Each row of a before or after table is a point. The points were changed in one or more steps. Then noise was added and the rows were shuffled. The steps act on columns, c1 being the first. Write out the steps. A step turns or swaps two columns, mirrors them in a line or flattens them onto one, adds a multiple of one to another, or multiplies or shifts one. Angles are multiples of 10 degrees, from the lower column toward the higher: turns from -170 to 170, lines from 10 to 170 but not 90. Use the fewest steps. Two steps may share a column if one is a turn and the other turns, adds or multiplies; they go together, in the order done. Otherwise the lowest column goes first.
In the rows, 128 means zero.

Before:
[[141 108 105]
 [143 152 131]
 [ 93  98  49]
 [134 206 111]
 [138 123  60]
 [ 91 150 119]
 [ 71 248 117]
 [155 116  73]]
After:
[[157 122  59]
 [154 205 111]
 [114  98  49]
 [163 152 132]
 [111 151 120]
 [173 115  72]
 [ 92 249 117]
 [162 109 105]]
Steps: shift c1 by 20

Before (10 x 8):
[[133 123 119  95 138 118  99 169]
 [138  68  81 136 111 208 100 166]
 [113 154 134  34 143  99 138 123]
 [183 103  86  94 134  96 249 177]
 [114 148 144 109  98 167 129 167]
 [113 151  83 150 139 131 108 153]
 [119 160  65  93 114 106  85 109]
 [157 122  63 137 171 141 126 117]
 [134  89 161 133  77 121 192 161]
 [ 72 140 107  80 130 112 118 135]]
After, 10 rows:
[[144 138  77  68 126 206 137 164]
 [149 130 193  89 120 117 157 164]
 [170  98 173  98 113  99 243 172]
 [ 78  80 103 141 143 112 132 135]
 [129 108 141 149 130 169 117 167]
 [129  95 101 122 132 115 110 166]
 [126  93  55 163 134 106 133 109]
 [108  32 135 155 135  96 129 123]
 [137 130  77 121 128 141 169 116]
 [109 151  82 152 134 135 140 147]]
Steps: flatten c1 and c5 onto the line at 160 degrees; swap c2 and c4; turn c3 and c7 by -40 degrees

Before, 14 rows:
[[131 140  59 123 150 118  81  37  70 135 126]
 [140 181 155 135 162 157 195 168 102 211  54]
 [142  92  82 123 123  89  70 143 118 100 178]
 [129 146 168 169  82 103 213 155 203 200 110]
 [138 130 138 162  34 158 101  90 187 189 111]
 [114 126 119 180  44 111 169 152  79 142 114]
 [142 182  69  59  47 122 129  67 134 144 131]
 [ 66 208 157  90  47 143 169  43  66  86  98]
 [ 74  73 110 146  73 200 103  99 150 171 134]
 [107 133 125  87  45  73  88 103 117 154  86]
 [108 181 102 179 130 168 177 155 145 133  57]
 [ 43 142  68 180 109 119 169  85 102 167  78]
 [146  82  62 107 108  94 141  87  80  81  55]
 [124 129  70  59 124  88 133 136 178 204 121]]
After (14 x 11):
[[112 186 184  59 179 135 122  46  94 132 114]
 [114  71 143 144 160 103 195  86  89  63 116]
 [ 52 183 116 136 119 197 161 174 166  94 205]
 [ 68 149  86 165 157 211 108 152  45  93 148]
 [113 132 135  86 190  92  73  75 115  95 168]
 [136 182 171 182 127 177 160 154 112 112 191]
 [147  91 157 126 143  71  91 136 132 153  73]
 [ 67 125 187  59 114 136  86 141  83  84 116]
 [136 144 195 178 139 166 120  77 146  25 165]
 [190 206 102  88 191 167 144  14 158  98 163]
 [122 147 196 125 101  83 118  40 191 126 116]
 [160  79 207 102 146 144  92  84 167 172 188]
 [127 121 133 176 229 175 112 119 150 108 139]
 [ 69 128 122 158 178 100 156  72  41 103 147]]
Steps: turn c1 and c10 by 120 degrees; turn c3 and c11 by 170 degrees; turn c5 and c9 by 160 degrees; turn c5 and c8 by -20 degrees; swap c6 and c7
